Rows are points. The points of each table are mixes of a few directions, plus a little noise. Count the directions of each table, and those that both share. Where both have some left over, give the other angles between the two spaces (their principal angles), to ten degrees, smallest first.

First (5 x 2):
[[ 0.7  2.3]
 [ 0.1  0.3]
 [-2.3 -7.5]
 [ 0.0 -0.1]
 [ 1.6  5.0]]
Second (4 x 2):
[[ 1.4  4.4]
 [-1.2 -3.8]
 [-1.4 -4.5]
 [ 1.2  3.9]]
Directions: first 1, second 1, shared 1

First (9 x 6):
[[ 0.1 -0.4 -0.9  0.5  0.5  0.9]
 [-3.9  4.9  3.5  3.4  8.5 -0.6]
 [ 1.9 -2.1 -0.9 -2.1 -4.6 -0.6]
 [-2.2  3.0  2.2  1.8  4.8 -0.6]
 [ 3.2 -3.4 -0.9 -3.8 -8.5 -1.8]
 [-2.7  2.4 -0.4  3.7  7.7  2.7]
 [ 2.0 -3.0 -2.7 -1.3 -3.9  1.2]
 [ 2.0 -2.6 -1.9 -1.6 -4.2  0.5]
 [-0.3  1.0  1.8 -0.4 -0.4 -1.6]]
Second (7 x 6):
[[-0.8  2.5  4.3 -0.8 -0.2 -3.7]
 [-0.3  1.0  1.8 -0.3  0.0 -1.3]
 [ 0.1 -0.2 -0.3  0.2  0.1  0.3]
 [ 1.6 -4.4 -8.1  1.6  0.5  7.0]
 [-1.0  2.6  5.0 -0.9 -0.3 -4.3]
 [ 1.5 -4.0 -7.3  1.2  0.3  6.1]
 [-1.0  2.7  4.8 -0.9 -0.1 -4.1]]
Directions: first 2, second 1, shared 1

First (10 x 11):
[[ 0.3 -1.0 -1.0  2.6  2.1  1.4 -4.2  3.7 -0.4 -9.6  1.2]
 [-2.7 -1.2  0.7 -2.2 -1.7  0.0  0.3 -4.0 -2.6  3.8 -1.1]
 [-2.0 -1.4  0.9  0.1  2.4  2.1 -2.7 -1.4 -1.3 -3.7  0.6]
 [-2.1 -2.2 -0.8  0.6 -0.2  1.1 -4.1  0.5 -3.1 -6.3  0.0]
 [-3.1 -0.9  1.5 -3.2 -1.4  0.2  1.5 -5.9 -2.3  6.9 -1.3]
 [-4.6 -3.4 -0.7 -2.3 -4.2 -0.2 -2.6 -3.7 -6.3  0.1 -1.9]
 [ 6.0  4.3 -0.6  1.5  0.1 -2.6  5.5  4.4  6.4  4.9  0.6]
 [ 0.9  1.6  2.5  0.6  5.8  2.3  1.0 -0.9  3.8  0.4  1.7]
 [ 5.5  4.4  0.3  1.0  1.3 -1.8  5.8  3.1  6.7  6.0  0.8]
 [ 1.8 -0.1 -2.8  1.2 -4.2 -2.5 -0.4  4.3 -0.8 -2.4 -0.7]]
Second (11 x 11):
[[ -1.1  -0.6  -0.7   2.7   4.9   4.6  14.3   0.2   0.0  -1.1   4.5]
 [ -2.5  -2.9  -2.8  -0.3  -1.0  -0.6   1.7  -0.3  -2.1   1.7   3.4]
 [  1.1   3.5   0.7  -1.1  -0.7   1.8   3.9   1.1  -1.6  -5.9   1.7]
 [  0.7   1.4   0.6  -1.8  -2.8  -2.1  -6.9   0.4  -0.4  -1.5  -2.3]
 [ -0.6  -3.2  -0.4   0.5  -0.7  -2.4  -6.5  -1.6   1.4   6.7  -2.2]
 [  0.7   2.0  -0.2  -2.4  -2.0  -5.3 -10.5   3.5   0.3  -7.2  -4.4]
 [ -0.5  -3.6   0.3   2.0   0.7   1.1  -0.6  -3.8   1.6  11.0   0.0]
 [ -0.8  -1.1  -1.0   0.4   0.8   0.1   1.9   0.4  -0.1   0.1   0.9]
 [  0.3   0.5   0.9   0.7   0.2   3.1   4.9  -1.9  -0.4   2.5   2.0]
 [  1.2   1.5   1.3  -0.5  -1.3   0.1  -2.4  -0.7   0.2   0.3  -1.2]
 [  1.6   2.8   1.5   0.4   2.2  -0.5   0.4   2.7   1.6  -6.7  -2.9]]
Directions: first 3, second 4, shared 0; angles 30, 40, 90

First (9 x 18):
[[  0.1   1.4  -0.4  -0.7  -1.2  -1.5   0.8  -0.1   0.2   0.5  -0.8   0.8
   -0.1  -1.5   0.9  -0.6  -1.8  -1.3]
 [ -0.9  -0.9   0.9   0.5  -2.0  -1.3   0.4   0.5   0.7   1.1   1.4   1.4
   -0.6  -0.1   0.4  -0.9  -1.1  -2.3]
 [  0.6   1.8  -0.8  -1.0   0.1  -0.6   0.4  -0.3  -0.1  -0.1  -1.5  -0.1
    0.2  -1.3   0.7   0.0  -0.9   0.1]
 [  0.4  -0.2  -0.3   0.1   1.7   1.4  -0.6  -0.3  -0.5  -0.9  -0.4  -1.1
    0.4   0.8  -0.6   0.8   1.4   1.8]
 [  0.9   1.0  -0.9  -0.5   2.1   1.3  -0.5  -0.5  -0.7  -1.2  -1.4  -1.4
    0.6   0.1  -0.3   0.9   1.1   2.3]
 [  1.6   8.4  -3.0  -4.5  -4.0  -6.5   3.7  -0.7   0.7   1.6  -5.6   2.6
    0.2  -7.8   4.5  -2.2  -8.2  -4.4]
 [ -1.6  -1.9   1.6   1.1  -3.5  -2.1   0.6   0.9   1.2   2.0   2.7   2.3
   -1.0   0.1   0.4  -1.5  -1.6  -3.9]
 [  0.8   2.7  -1.2  -1.5  -0.3  -1.3   0.8  -0.4   0.0   0.0  -2.1   0.2
    0.3  -2.1   1.1  -0.2  -1.8  -0.3]
 [ -1.9 -12.2   4.1   6.6   7.3  10.6  -6.0   0.8  -1.4  -3.0   7.8  -4.8
    0.2  12.0  -7.0   3.8  13.0   7.9]]
Second (8 x 18):
[[ 5.4  4.0 -0.8 -1.0  6.4  4.5 -2.6  3.9 -1.0 -2.0 -2.5 -4.8 -2.1 -5.5
   1.4  0.4 -0.6  1.0]
 [-1.6 -1.6  4.3 -0.3 -8.3 -8.1  0.8 -3.1 -1.7  6.3  4.9  5.9  1.2 -0.5
  -3.5 -2.8  2.8 -3.8]
 [ 2.4  1.0  0.1  0.5  2.4  2.8 -1.1  4.5  1.1 -0.8  0.0 -2.1 -2.6 -4.0
   2.5 -1.0 -3.2 -2.4]
 [-1.3  1.7 -2.4  0.1 -2.4  0.0  2.6 -3.9 -0.6 -0.5 -3.1  2.6  3.9  1.8
   0.4  0.9 -2.4  4.4]
 [-2.8 -4.5 -0.2  2.8  0.7  3.5  0.2  1.9  2.8 -2.0  1.9 -0.7 -1.4  4.8
   1.2  0.9 -1.4 -0.7]
 [ 1.4 -3.1  2.2  6.1  0.7  8.8 -1.2  3.7 -1.1 -0.4  2.9  0.9  0.9  0.3
   0.3 -0.8 -2.2  3.9]
 [-3.2  3.6 -5.3 -6.9 -0.2 -8.5  2.7 -4.9  2.8 -1.9 -6.1 -1.3 -0.1  2.3
   1.6  2.4  0.0 -3.0]
 [ 0.5 -1.1  2.0 -1.7  0.4 -2.9 -2.0 -2.4 -2.1  1.8  1.8 -0.6  0.3  1.2
  -3.9  0.0  6.8  0.8]]
Directions: first 2, second 5, shared 2

First (10 x 32):
[[ 1.4 -6.7 -2.0 -0.8  1.7 10.5 -6.1 -0.3 -4.2  2.8  2.8 -3.0 -0.9 -1.2
   2.4 -3.5 -1.2 -0.3  1.7 -0.7  2.2 -1.6 -2.4  2.6 -5.2  3.0 -2.0  2.5
   1.4  3.1 -3.8 -5.6]
 [-4.8 -0.2  2.3 -3.8 -2.7 -8.6  0.4  0.8  2.6 -2.4 -0.6 -0.7 -0.8  6.1
   0.4  3.4  1.1  5.1  0.4  2.6  0.1 -3.4  1.2 -5.8  6.4  0.3 -3.0 -5.1
   5.0  0.9  7.9  5.5]
 [ 0.2  1.9 -0.6  3.4  0.2 -0.2  0.5 -0.9 -1.1 -0.4  0.1  1.9 -0.4 -3.2
  -2.2  0.2 -0.2 -1.1  0.2 -1.2 -2.0  1.0 -0.2  1.3  2.0 -1.4  0.5  1.5
  -0.2  0.5 -2.8 -1.9]
 [-2.1 -3.8 -1.4  1.8 -1.8  2.1 -5.3  2.2 -6.0 -1.3  0.1 -3.4 -3.3 -1.6
   1.1 -0.7 -0.1 -0.8  2.4  1.8  1.6 -4.4 -1.9 -0.2  3.1  5.5 -1.5 -4.3
   4.4  6.5 -2.1 -2.4]
 [-0.3  2.3  0.1  0.9  0.4 -2.7  2.0 -1.6  0.8 -2.2 -1.7  1.8  0.1 -1.3
  -2.1  1.3 -0.1  0.4 -0.5 -1.5 -1.3  1.0  1.4 -2.3  3.3 -2.1  0.9  0.6
   0.4 -0.4 -0.3  1.3]
 [ 1.8  1.5 -1.1  1.7  2.1  2.9  1.8 -4.3  0.1 -0.9 -0.4  2.6  0.5 -4.3
  -2.4 -0.8 -1.1  0.2 -0.9 -4.6 -1.6  3.1  1.5 -0.4 -0.7 -4.3  1.1  5.5
  -1.5 -1.5 -4.3 -1.9]
 [ 1.7 -2.1  1.9 -7.5  2.4  0.8  1.3 -0.3  5.1  2.1 -0.1 -1.0  3.4  7.0
   3.1  0.1 -0.2  2.2 -1.2  0.9  2.3  0.8  1.0 -2.3 -5.7 -1.0 -0.3  0.6
  -1.6 -4.5  6.3  3.4]
 [ 6.6 -3.6 -0.1 -5.1  9.9  9.5 -1.1 -2.5  2.5  2.2 -4.1 -0.5  5.8  2.7
   0.2 -0.3 -2.4 -4.3 -0.1 -1.6  1.8  2.6  0.0 -2.8 -5.5  0.3  3.9  3.5
  -2.9 -3.1  0.8 -2.0]
 [-2.6  7.5 -0.9  8.0 -9.6 -8.0  4.5  3.4 -3.8 -3.6  1.0  0.6 -5.4 -7.5
  -0.4 -1.1  2.5 -1.0 -1.5  0.6 -0.4  0.3  0.6  5.2  1.8  0.1  1.3 -3.2
  -2.9  1.5 -6.3  1.9]
 [-1.6  3.7  1.7  1.3 -2.6 -6.3  2.2  3.5  3.5  3.5  3.0  1.6  0.9  3.3
   0.0  1.6  1.8 -0.2 -0.3  3.9 -2.8  0.6 -1.4  4.8  0.3 -0.4 -0.8 -1.8
  -2.1 -3.1  4.7  1.5]]
Second (9 x 32):
[[-0.4  1.4 -1.2  0.5 -3.5  1.1 -0.1 -0.2  1.4  1.4  0.1 -5.0  2.3  0.1
  -0.7 -0.4  1.3 -0.6 -1.3 -1.0  0.8  0.6  0.9 -0.4 -2.0 -0.8 -1.3  0.5
   0.2 -0.4  0.7 -0.3]
 [-1.8 -0.4  3.6 -0.7 -0.4  1.7  1.4  2.5  4.5  2.2  2.0 -2.6  2.4  5.0
   1.3  1.2  0.5 -2.9  2.0 -0.8 -4.6  1.6  0.7 -2.7  0.4 -1.8 -1.3 -5.4
  -2.2 -0.7  6.5  0.7]
 [-0.9 -0.4  4.2  0.4  2.3  0.7  1.5  1.9 -0.3 -1.0  0.6  3.7 -0.7  1.7
   1.8  1.2 -1.3 -1.7  2.0  0.7 -4.0  0.4 -0.7  0.3  1.4 -0.6 -0.7 -3.7
  -0.8  1.3  2.4  1.7]
 [-0.2  3.5 -2.5  4.6 -6.8  2.7 -1.8 -1.0 -3.0  0.1 -1.4 -6.4  2.4 -4.6
  -1.4 -1.3  1.6 -0.6 -3.5 -0.9  2.6 -0.3  0.2  3.5 -4.0 -0.1 -3.8  2.3
   3.1  2.5 -3.7 -0.4]
 [ 0.4  2.8 -0.6  3.2 -3.0  1.0 -0.1 -1.2 -3.8 -1.9 -1.9 -0.2  0.3 -4.1
  -0.3 -0.8 -0.1  0.4 -2.6  0.0  1.6 -0.4 -0.2  3.5 -2.6 -0.4 -2.0  2.2
   2.1  2.0 -3.9  1.3]
 [ 2.2 -1.5 -5.7 -7.5  1.0 -4.6  0.8 -3.3  7.2  2.6  0.1 -3.6  0.9  2.9
  -2.2 -0.8  1.9  4.2 -1.3 -1.6  5.8  1.0  3.0 -6.3 -0.2 -0.6  5.2  5.5
  -3.0 -7.5  1.2 -1.7]
 [ 0.9  1.7 -1.4  2.2 -0.9 -0.1 -0.4 -1.7 -4.3 -2.3 -1.9  1.9 -1.1 -4.5
  -0.5 -0.9 -0.5  1.3 -2.1  0.3  2.6 -0.9 -0.5  3.2 -1.5  0.6 -0.6  3.4
   2.1  1.6 -5.0  0.6]
 [-1.6 -4.8 -3.3 -2.7 -0.2  0.8 -4.4  2.0  5.0  6.0  4.1 -7.6  0.7  4.8
  -1.3  0.2  2.1 -1.4  3.7  0.3 -0.7 -0.9 -0.5 -4.5  3.8  2.7  1.3 -2.9
  -0.9 -1.2  4.7 -6.4]
 [ 1.3 -2.1  7.0 -0.3 11.4 -3.0  3.5  0.8 -6.5 -7.2 -1.7 20.0 -7.4 -1.3
   3.4  1.7 -5.4  1.3  3.5  3.3 -4.1 -1.2 -2.8  3.4  4.8  0.7  3.1 -1.8
  -0.6  2.5 -2.9  4.6]]
Directions: first 6, second 4, shared 1; angles 40, 70, 70
